Each row of a before or after table is a point. One or more steps were done to the points. Then noise was added and the rows were shuffled. The steps act on how far a point lies along the listed directions, d1 being the first. Write out the steps. A step turns or swaps two directions, mirrors them in a line or flattens them onto one, adds a multiple of one to another, or multiplies one. Angles are multiples of 10 degrees, from the lower direction toward the higher: turns from -170 to 170, lines from 10 to 170 but not 90. Use the fewest steps. Two steps may share a direction if one is a turn and the other turns, adds or multiplies; they go together, in the order done. Otherwise the lowest direction goes first.

Directions:
(1): [0.000, 0.124, 0.241]
(2): [-0.024, -0.240,  0.124]
(3): [-0.270,  0.022, -0.011]
Before (8 x 3):
array([[ 0.031,  0.075, -0.020],
       [-0.038, -0.033,  0.002],
       [-0.002, -0.016,  0.037],
       [ 0.063, -0.031, -0.074],
       [ 0.003,  0.033, -0.048],
       [ 0.040,  0.001,  0.026],
       [ 0.010, -0.048, -0.002],
       [-0.061,  0.057, -0.073]])
After (8 x 3):
array([[-0.046,  0.092,  0.003],
       [ 0.037,  0.030, -0.010],
       [ 0.025,  0.024,  0.074],
       [-0.031,  0.018,  0.047],
       [ 0.024, -0.010, -0.035],
       [-0.068, -0.036,  0.081],
       [-0.023, -0.029, -0.032],
       [-0.013,  0.015, -0.041]])
Steps: turn d1 and d3 by -70 degrees; turn d1 and d2 by 110 degrees

Directions:
(1): [ 0.231, -0.091,  0.014,  0.047,  0.365, -0.091,  0.025,  0.095,  0.071]
(2): [-0.258, -0.324, -0.077, -0.068,  0.035, -0.075, -0.067,  0.055,  0.154]
(3): [ 0.032,  0.044, -0.016, -0.275, -0.082, -0.109,  0.220,  0.271, -0.020]
(4): [-0.294,  0.104,  0.146,  0.068,  0.213,  0.018,  0.184,  0.008, -0.132]
Before (13 x 9):
array([[-0.071, -0.071,  0.008,  0.019,  0.033,  0.014, -0.057, -0.038,
         0.036],
       [-0.013, -0.003, -0.017,  0.006, -0.082,  0.007, -0.044, -0.049,
         0.002],
       [-0.101, -0.081,  0.030,  0.076,  0.099, -0.036, -0.012, -0.004,
         0.009],
       [ 0.008,  0.025,  0.001,  0.008, -0.055,  0.016, -0.016, -0.010,
         0.040],
       [-0.059, -0.025, -0.021, -0.007, -0.042,  0.005, -0.039, -0.017,
         0.018],
       [-0.024,  0.023,  0.005, -0.058, -0.029, -0.044,  0.091,  0.080,
        -0.047],
       [ 0.045,  0.056,  0.014, -0.039, -0.025,  0.000,  0.030,  0.034,
         0.021],
       [-0.078, -0.005,  0.005,  0.031, -0.003,  0.060, -0.079, -0.054,
         0.042],
       [-0.007, -0.001,  0.006,  0.008, -0.029,  0.033, -0.068, -0.046,
         0.041],
       [-0.041, -0.089, -0.013, -0.044,  0.070, -0.024,  0.007,  0.061,
         0.025],
       [ 0.082,  0.020, -0.007,  0.000, -0.023,  0.000, -0.010, -0.011,
         0.012],
       [-0.073, -0.068, -0.031, -0.063,  0.048, -0.044,  0.043,  0.083,
         0.020],
       [ 0.016,  0.054,  0.010, -0.048, -0.015, -0.038,  0.092,  0.046,
         0.006]])
After, 13 rows:
array([[ 0.107,  0.086,  0.008, -0.037, -0.004,  0.028, -0.003,  0.031,
         0.013],
       [-0.073, -0.003, -0.004, -0.085, -0.043,  0.002,  0.048,  0.067,
        -0.025],
       [-0.059, -0.117, -0.044, -0.005, -0.037, -0.036, -0.038,  0.013,
         0.035],
       [-0.022, -0.006,  0.023,  0.047,  0.067,  0.008,  0.007, -0.032,
         0.004],
       [-0.070, -0.071, -0.025,  0.018, -0.013, -0.026, -0.018, -0.030,
         0.069],
       [ 0.007,  0.076,  0.014, -0.043, -0.138, -0.020,  0.048,  0.044,
        -0.053],
       [ 0.067,  0.051,  0.031, -0.010,  0.041,  0.012, -0.001,  0.011,
         0.016],
       [ 0.035,  0.008,  0.017,  0.027,  0.043, -0.003, -0.001,  0.011,
         0.048],
       [-0.048, -0.033,  0.014,  0.019,  0.036,  0.009, -0.032, -0.019,
         0.063],
       [ 0.055,  0.066,  0.021, -0.070, -0.039,  0.003,  0.043,  0.039,
        -0.027],
       [ 0.090, -0.003,  0.002,  0.002,  0.056, -0.028,  0.006,  0.009,
         0.002],
       [ 0.058,  0.015, -0.009, -0.035,  0.017, -0.030,  0.008,  0.046,
         0.012],
       [-0.077, -0.038, -0.044, -0.092, -0.056, -0.027,  0.046,  0.074,
         0.010]])
Steps: turn d1 and d4 by 130 degrees; swap d2 and d3

Directions:
(1): [ 0.012,  0.181,  0.231, -0.195, -0.045,  0.026, -0.229, -0.050, -0.280,
  0.288,  0.053, -0.041,  0.124, -0.170,  0.106, -0.005, -0.074,  0.178]
(2): [-0.063, -0.136, -0.162, -0.129, -0.232, -0.086,  0.021, -0.373, -0.084,
 -0.013, -0.019,  0.243, -0.092, -0.095,  0.200, -0.002, -0.147, -0.169]
Before:
array([[ 0.011,  0.001,  0.022,  0.029,  0.031,  0.018, -0.025,  0.091,
         0.029,  0.023, -0.034, -0.061,  0.014,  0.017, -0.052,  0.005,
         0.052,  0.024],
       [-0.011,  0.090,  0.108, -0.082, -0.024,  0.006, -0.120, -0.008,
        -0.138,  0.152,  0.032, -0.012,  0.062, -0.116,  0.074, -0.014,
        -0.031,  0.106],
       [-0.012,  0.057,  0.072,  0.046,  0.095,  0.030, -0.017,  0.150,
         0.024,  0.013, -0.016, -0.100,  0.052,  0.028, -0.059,  0.012,
         0.043,  0.053],
       [-0.027,  0.037,  0.062, -0.051, -0.068, -0.015, -0.034, -0.044,
        -0.057,  0.043,  0.025,  0.037,  0.018, -0.039,  0.025, -0.008,
        -0.035,  0.037],
       [-0.030, -0.022, -0.067, -0.007,  0.005, -0.009,  0.028, -0.027,
         0.045, -0.061,  0.020,  0.050, -0.043,  0.009, -0.013, -0.034,
         0.010, -0.039],
       [-0.008, -0.038, -0.033,  0.021,  0.028, -0.008,  0.036,  0.042,
         0.070, -0.063, -0.009,  0.013, -0.004,  0.051, -0.034, -0.011,
         0.049, -0.008],
       [-0.001,  0.023,  0.067, -0.002,  0.084, -0.002, -0.019,  0.091,
        -0.003,  0.041,  0.014, -0.048,  0.043,  0.006, -0.036, -0.001,
         0.037,  0.022],
       [ 0.036,  0.028,  0.061, -0.024, -0.005,  0.022, -0.058,  0.024,
        -0.067,  0.060,  0.029, -0.083,  0.031, -0.075, -0.012, -0.036,
        -0.030,  0.032],
       [ 0.015,  0.068,  0.091, -0.026,  0.038,  0.020, -0.008,  0.054,
        -0.030,  0.046,  0.015, -0.059,  0.001, -0.026, -0.018, -0.032,
         0.011,  0.099]])
After:
array([[-0.022,  0.060,  0.073, -0.098, -0.065, -0.010, -0.110, -0.071,
        -0.145,  0.140,  0.026,  0.032,  0.042, -0.130,  0.107, -0.016,
        -0.052,  0.071],
       [-0.020,  0.059,  0.090, -0.036, -0.040, -0.003, -0.041,  0.001,
        -0.053,  0.050,  0.028,  0.006,  0.033, -0.032,  0.002, -0.007,
        -0.019,  0.062],
       [-0.015,  0.018, -0.019,  0.014,  0.055,  0.012,  0.013,  0.060,
         0.054, -0.045,  0.027, -0.009, -0.014,  0.025, -0.056, -0.032,
         0.041,  0.009],
       [-0.014, -0.050, -0.047,  0.016,  0.013, -0.015,  0.043,  0.018,
         0.068, -0.065, -0.010,  0.031, -0.013,  0.046, -0.022, -0.012,
         0.040, -0.021],
       [-0.017, -0.070, -0.061, -0.010, -0.060, -0.021,  0.002, -0.055,
         0.013, -0.003, -0.045,  0.040, -0.030, -0.010,  0.023,  0.002,
        -0.003, -0.059],
       [-0.061, -0.067, -0.077, -0.025, -0.075, -0.037,  0.030, -0.119,
         0.001, -0.034, -0.037,  0.085, -0.031, -0.021,  0.078,  0.013,
        -0.056, -0.094],
       [-0.014, -0.006,  0.001, -0.069, -0.057, -0.018,  0.019, -0.106,
        -0.045,  0.020,  0.000,  0.050, -0.049, -0.054,  0.062, -0.033,
        -0.046,  0.011],
       [-0.030, -0.059, -0.026, -0.046, -0.022, -0.045,  0.010, -0.082,
        -0.020,  0.010,  0.001,  0.069, -0.010, -0.025,  0.046,  0.000,
        -0.024, -0.070],
       [ 0.020, -0.015,  0.010, -0.046, -0.059, -0.001, -0.043, -0.065,
        -0.074,  0.043,  0.022, -0.020,  0.004, -0.090,  0.034, -0.036,
        -0.065, -0.017]])
Steps: mirror d1 and d2 in the line at 10 degrees

Directions:
(1): [-0.089,  0.132, -0.354,  0.052, -0.279,  0.115, -0.153,  0.217, -0.278,
 -0.043,  0.077, -0.058,  0.053,  0.276, -0.069, -0.119, -0.112, -0.010,
  0.023, -0.090, -0.262,  0.045, -0.047, -0.106,  0.228, -0.012, -0.004,
 -0.261, -0.033,  0.197, -0.075,  0.106]
(2): [-0.058,  0.116, -0.033, -0.059,  0.169,  0.064,  0.028,  0.002,  0.154,
  0.420,  0.088,  0.220, -0.088, -0.074,  0.066, -0.174,  0.160,  0.039,
 -0.163,  0.216,  0.070, -0.030,  0.019, -0.329,  0.036,  0.052,  0.205,
 -0.309, -0.206,  0.147,  0.059, -0.010]
(3): [-0.275, -0.149, -0.007, -0.119,  0.016,  0.050,  0.036,  0.064, -0.129,
  0.238,  0.024, -0.256,  0.051, -0.034,  0.251,  0.133,  0.077,  0.254,
  0.111,  0.207, -0.165,  0.116,  0.010, -0.031, -0.096, -0.067,  0.115,
 -0.006,  0.483,  0.040, -0.009, -0.093]
(4): [ 0.213,  0.297,  0.167, -0.133, -0.071,  0.201,  0.203, -0.100, -0.070,
 -0.021, -0.159, -0.218, -0.047,  0.201, -0.001, -0.240, -0.167,  0.197,
  0.067,  0.066,  0.110, -0.314,  0.061,  0.068, -0.246,  0.106,  0.103,
 -0.025,  0.070,  0.194,  0.007,  0.092]
(5): [-0.239, -0.193,  0.208, -0.001,  0.068,  0.293, -0.126, -0.037, -0.066,
 -0.118, -0.153,  0.054, -0.033, -0.111, -0.074,  0.108,  0.132, -0.252,
 -0.142, -0.141, -0.187, -0.181,  0.070,  0.128, -0.032,  0.201,  0.161,
 -0.016, -0.017,  0.400, -0.058, -0.146]
Before (12 x 32):
array([[-0.154, -0.128,  0.097, -0.051,  0.038,  0.056, -0.053, -0.019,
        -0.059, -0.006, -0.091, -0.067,  0.002, -0.043,  0.049,  0.117,
         0.052, -0.036,  0.007, -0.009, -0.067, -0.003,  0.022,  0.053,
        -0.050,  0.038,  0.064,  0.046,  0.134,  0.129, -0.031, -0.100],
       [ 0.025, -0.003,  0.031,  0.000, -0.007, -0.026,  0.006, -0.024,
         0.031, -0.030,  0.012,  0.023, -0.020, -0.023, -0.040, -0.013,
        -0.003, -0.036, -0.043,  0.004, -0.019, -0.027,  0.000,  0.009,
        -0.004,  0.019,  0.011, -0.003, -0.037,  0.055, -0.020,  0.003],
       [-0.039, -0.021, -0.003,  0.011,  0.004,  0.011, -0.023, -0.015,
         0.013,  0.051,  0.011,  0.059, -0.005, -0.037,  0.023, -0.011,
         0.048, -0.047, -0.027,  0.034,  0.005,  0.025, -0.012, -0.050,
         0.018,  0.020,  0.010, -0.064, -0.059,  0.058,  0.025, -0.037],
       [-0.066, -0.027,  0.038, -0.043,  0.006,  0.082, -0.022,  0.005,
        -0.064,  0.048, -0.056, -0.077, -0.007,  0.007,  0.041,  0.009,
         0.035,  0.058,  0.011,  0.026, -0.079, -0.048, -0.002, -0.003,
        -0.029,  0.039,  0.041, -0.021,  0.094,  0.109, -0.046, -0.018],
       [-0.022, -0.069,  0.099,  0.005,  0.068,  0.066, -0.039, -0.041,
         0.033, -0.037, -0.057,  0.102, -0.032, -0.051, -0.064,  0.014,
         0.089, -0.127, -0.069, -0.052, -0.014, -0.093,  0.043,  0.039,
        -0.025,  0.061,  0.016,  0.016, -0.103,  0.115, -0.003, -0.056],
       [-0.047, -0.039,  0.000,  0.026, -0.003,  0.058, -0.055,  0.046,
        -0.041, -0.077, -0.018,  0.059,  0.002,  0.007, -0.102, -0.004,
         0.038, -0.084,  0.001, -0.073, -0.060, -0.019,  0.036,  0.036,
         0.061,  0.049,  0.003, -0.032, -0.090,  0.075, -0.055, -0.028],
       [ 0.013, -0.093,  0.004,  0.056, -0.013, -0.066, -0.047, -0.001,
         0.002, -0.101, -0.016, -0.011,  0.011, -0.056, -0.031,  0.076,
        -0.016, -0.065,  0.006, -0.062,  0.003,  0.038, -0.021,  0.089,
         0.028, -0.031, -0.100,  0.140,  0.032, -0.069,  0.012, -0.015],
       [-0.036, -0.028, -0.025,  0.054, -0.021, -0.036, -0.084,  0.030,
        -0.034, -0.046,  0.041,  0.002,  0.051,  0.018, -0.042,  0.046,
        -0.011, -0.073, -0.002, -0.021, -0.063,  0.041, -0.007,  0.006,
         0.044, -0.019, -0.005, -0.025, -0.012, -0.011, -0.017, -0.029],
       [ 0.026,  0.011, -0.074,  0.042, -0.016, -0.006, -0.052,  0.065,
        -0.036, -0.073,  0.033,  0.059, -0.011,  0.030, -0.079, -0.025,
        -0.038, -0.076, -0.009, -0.054, -0.048,  0.025, -0.007,  0.015,
         0.077, -0.005, -0.027, -0.021, -0.100,  0.004, -0.012,  0.035],
       [-0.006, -0.020,  0.047, -0.015,  0.065,  0.023, -0.004,  0.029,
         0.038,  0.086, -0.002,  0.079, -0.033, -0.062,  0.011, -0.020,
         0.029, -0.022, -0.073,  0.036,  0.002, -0.003,  0.025, -0.059,
         0.017,  0.026,  0.078, -0.070, -0.040,  0.066,  0.018, -0.022],
       [-0.046, -0.012, -0.027, -0.029,  0.004, -0.010, -0.015,  0.028,
        -0.027,  0.045,  0.032, -0.021,  0.030,  0.017,  0.029, -0.020,
         0.029,  0.048,  0.003,  0.037, -0.053,  0.022, -0.014, -0.084,
         0.000, -0.026,  0.031, -0.049,  0.061,  0.036, -0.002, -0.015],
       [-0.070, -0.053,  0.054, -0.027,  0.075, -0.037, -0.010, -0.044,
         0.077,  0.071,  0.002,  0.047, -0.028, -0.075,  0.012,  0.027,
         0.076, -0.043, -0.037,  0.037,  0.024,  0.027,  0.013,  0.007,
        -0.021,  0.004,  0.040,  0.006, -0.021, -0.009, -0.015, -0.067]])
After:
array([[ 0.048, -0.057,  0.041,  0.037, -0.025, -0.032, -0.015, -0.022,
        -0.013, -0.125, -0.049, -0.057,  0.007, -0.027, -0.035,  0.054,
        -0.044, -0.041,  0.022, -0.062,  0.018, -0.012, -0.012,  0.122,
        -0.021, -0.012, -0.090,  0.157,  0.055, -0.044,  0.010, -0.005],
       [-0.014, -0.042,  0.038,  0.043,  0.005, -0.043, -0.050, -0.006,
        -0.010, -0.067,  0.014, -0.019,  0.046, -0.005, -0.033,  0.065,
        -0.013, -0.061,  0.009, -0.019, -0.026,  0.018,  0.003,  0.048,
        -0.005, -0.016, -0.008,  0.032,  0.017, -0.036, -0.011, -0.039],
       [-0.078, -0.001, -0.033, -0.043, -0.023,  0.070, -0.034,  0.039,
        -0.089,  0.082, -0.025, -0.086,  0.001,  0.041,  0.053, -0.015,
         0.025,  0.085,  0.020,  0.044, -0.103, -0.015, -0.014, -0.046,
         0.005,  0.021,  0.040, -0.072,  0.100,  0.106, -0.047,  0.001],
       [-0.063, -0.118,  0.136, -0.011,  0.095,  0.066, -0.034, -0.048,
         0.036, -0.017, -0.062,  0.079, -0.028, -0.087, -0.031,  0.055,
         0.112, -0.111, -0.060, -0.030, -0.025, -0.080,  0.047,  0.054,
        -0.053,  0.058,  0.031,  0.045, -0.039,  0.109,  0.000, -0.086],
       [-0.030, -0.026, -0.009, -0.022,  0.025, -0.045, -0.006,  0.013,
         0.004,  0.044,  0.037, -0.011,  0.030, -0.007,  0.033, -0.007,
         0.033,  0.051,  0.007,  0.041, -0.024,  0.040, -0.017, -0.076,
        -0.009, -0.039,  0.014, -0.017,  0.062, -0.014,  0.004, -0.020],
       [-0.064, -0.062,  0.039,  0.010,  0.014,  0.066, -0.039,  0.031,
        -0.040, -0.073, -0.033,  0.028,  0.005, -0.014, -0.081,  0.019,
         0.047, -0.066,  0.011, -0.061, -0.060, -0.028,  0.044,  0.060,
         0.025,  0.049,  0.011, -0.001, -0.039,  0.075, -0.054, -0.046],
       [-0.056, -0.107,  0.129, -0.033,  0.132, -0.084,  0.021, -0.091,
         0.136,  0.061, -0.013,  0.045, -0.031, -0.146,  0.033,  0.082,
         0.100, -0.039, -0.030,  0.048,  0.075,  0.039,  0.020,  0.054,
        -0.070, -0.009,  0.021,  0.094,  0.011, -0.084,  0.000, -0.093],
       [-0.037, -0.081,  0.066,  0.009,  0.060, -0.029, -0.006, -0.054,
         0.065,  0.041,  0.000,  0.068, -0.005, -0.106,  0.043,  0.049,
         0.076, -0.054, -0.027,  0.042,  0.045,  0.042, -0.008, -0.011,
        -0.021,  0.013, -0.006,  0.016, -0.028, -0.007,  0.037, -0.070],
       [ 0.024, -0.012, -0.019,  0.032,  0.005,  0.004, -0.038,  0.038,
        -0.024, -0.092,  0.005,  0.048, -0.015,  0.006, -0.077, -0.005,
        -0.033, -0.082, -0.012, -0.058, -0.036,  0.002,  0.002,  0.050,
         0.041,  0.008, -0.019,  0.019, -0.080,  0.009, -0.011,  0.017],
       [ 0.007, -0.014,  0.033, -0.001, -0.002, -0.018, -0.001, -0.023,
         0.027, -0.024,  0.010,  0.020, -0.020, -0.029, -0.034, -0.006,
         0.008, -0.037, -0.042,  0.003, -0.029, -0.025,  0.002,  0.009,
        -0.006,  0.019,  0.017, -0.003, -0.027,  0.066, -0.024, -0.003],
       [-0.145, -0.103,  0.070, -0.067,  0.016,  0.044, -0.031, -0.007,
        -0.077,  0.031, -0.075, -0.111,  0.012, -0.014,  0.078,  0.104,
         0.032,  0.025,  0.039,  0.026, -0.067,  0.015,  0.016,  0.037,
        -0.061,  0.014,  0.063,  0.036,  0.186,  0.105, -0.029, -0.086],
       [-0.016, -0.093,  0.107, -0.013,  0.126, -0.027,  0.009, -0.004,
         0.095,  0.086, -0.006,  0.097, -0.035, -0.142,  0.033,  0.045,
         0.067, -0.033, -0.070,  0.045,  0.036,  0.030,  0.028, -0.030,
        -0.011,  0.011,  0.060,  0.003, -0.013, -0.007,  0.031, -0.057]])
Steps: turn d2 and d4 by -30 degrees; add 1.5 times d4 to d1; turn d3 and d5 by -20 degrees
